Every row gives one point. The ring and each string are closed loops that go straight from each point to the next, and from the last back to the first. Before rounding, they use only three directions, however many columns there are. How many times does the string pass through the ring? Passing back the other way cancels.
In the rows, 128 means zero.

Ring (7 x 4):
[[ 48 105 160 141]
 [ 88 111 180 130]
 [179 129 151 114]
 [207 156 133 134]
 [183 154 110 143]
 [123 124  89 132]
 [ 58 103 123 134]]
String (30 x 4):
[[ 92  89 147 102]
 [104 105 137 117]
 [ 86 122 166 145]
 [ 46 127 188 167]
 [ 40 123 172 166]
 [106 128 145 144]
 [ 96 132 148 153]
 [ 60 122 121 156]
 [ 71 107  86 133]
 [ 84  86  52 102]
 [109 102  89 111]
 [ 92  89  67 102]
 [ 59  91  76 119]
 [ 48  90  92 123]
 [ 55  78  91 106]
 [ 92 103 121 119]
 [ 83  99 129 118]
 [ 88  88 121 103]
 [102 113 149 127]
 [122 118 138 125]
 [120 100 133 104]
 [129  96 155  95]
 [135 109 126 109]
 [132 132 155 138]
 [153 138 185 135]
 [171 121 177 108]
 [168 105 163  89]
 [147 119 194 116]
 [121 124 205 132]
 [ 96 107 197 122]]
Times through: 2
String (24 x 4):
[[122 111 135 117]
 [123  97 154  99]
 [150 111 180 104]
 [157 141 183 138]
 [150 131 148 129]
 [194 121 120  97]
 [244 161 146 125]
 [224 177 157 153]
 [166 150 143 144]
 [185 128  94 110]
 [216 162  93 138]
 [188 186 128 179]
 [172 155  81 148]
 [146 113  45 109]
 [109 123  64 137]
 [ 99 138 133 159]
 [ 47  98  83 133]
 [ 36 106 121 147]
 [ 78 126 153 153]
 [ 41 119 171 161]
 [  7  94 173 145]
 [ 28  88 169 128]
 [ 27 129 241 178]
 [ 88 131 196 155]]
Times through: 3

Ring (6 x 11):
[[161  85  96 147  39 129 181  80 132 159 113]
 [176 115 121 141  60  86 170  81 120 177 140]
 [158 151 162 126 110  68 126 114 110 161 164]
 [120 147 169 118 133 106  96 147 116 122 150]
 [ 97 126 129 109 124 188  78 175 149  87 109]
 [114  98  98 123  82 198 116 145 155 103  93]]
String (32 x 11):
[[145 147 127 112 110 140  98 147 143 134 132]
 [152 167 141 106 126 119  87 152 139 142 147]
 [173 161 179 130 113  26 137  98  95 182 184]
 [167 161 196 134 119   7 140  94  82 181 193]
 [144 168 193 121 140  48 106 129  97 152 181]
 [122 163 166 107 147 119  74 166 127 118 150]
 [112 166 186 108 158 102  72 166 114 114 160]
 [122 139 189 130 128  66 120 124  94 134 165]
 [128 127 159 130 108  99 126 123 112 133 145]
 [122 125 161 129 111 103 123 126 111 127 144]
 [ 97 133 172 119 137 125  92 156 115 101 141]
 [ 83 151 148  95 158 193  41 206 151  71 118]
 [ 96 150 136  96 146 194  50 198 156  82 115]
 [126 132 131 116 110 150 101 149 139 118 125]
 [130 125 159 132 105  95 131 118 109 136 146]
 [130 131 151 126 109 110 119 129 119 132 142]
 [122 143 133 109 123 158  84 163 144 112 125]
 [124 144 134 109 122 153  86 161 143 115 127]
 [149 132 161 134 100  71 141 105 104 156 157]
 [169 139 185 145  97   9 166  75  79 186 185]
 [175 158 180 132 109  22 142  93  92 184 185]
 [168 161 154 120 111  73 119 119 118 167 163]
 [142 150 125 109 114 148  91 153 148 130 130]
 [146 124 131 128  90 118 132 118 128 143 134]
 [174 106 140 152  56  54 191  61 100 184 152]
 [202 100 128 162  30  30 221  30  96 214 157]
 [200  95 126 164  27  33 224  29  96 212 154]
 [167 105 134 149  59  71 182  71 106 175 145]
 [167 109 130 145  61  80 175  78 112 172 142]
 [187 100 135 159  41  41 209  44  96 198 154]
 [203 117 126 151  45  43 198  50 106 209 157]
 [182 139 129 130  79  81 148  95 123 179 150]]
Times through: 2
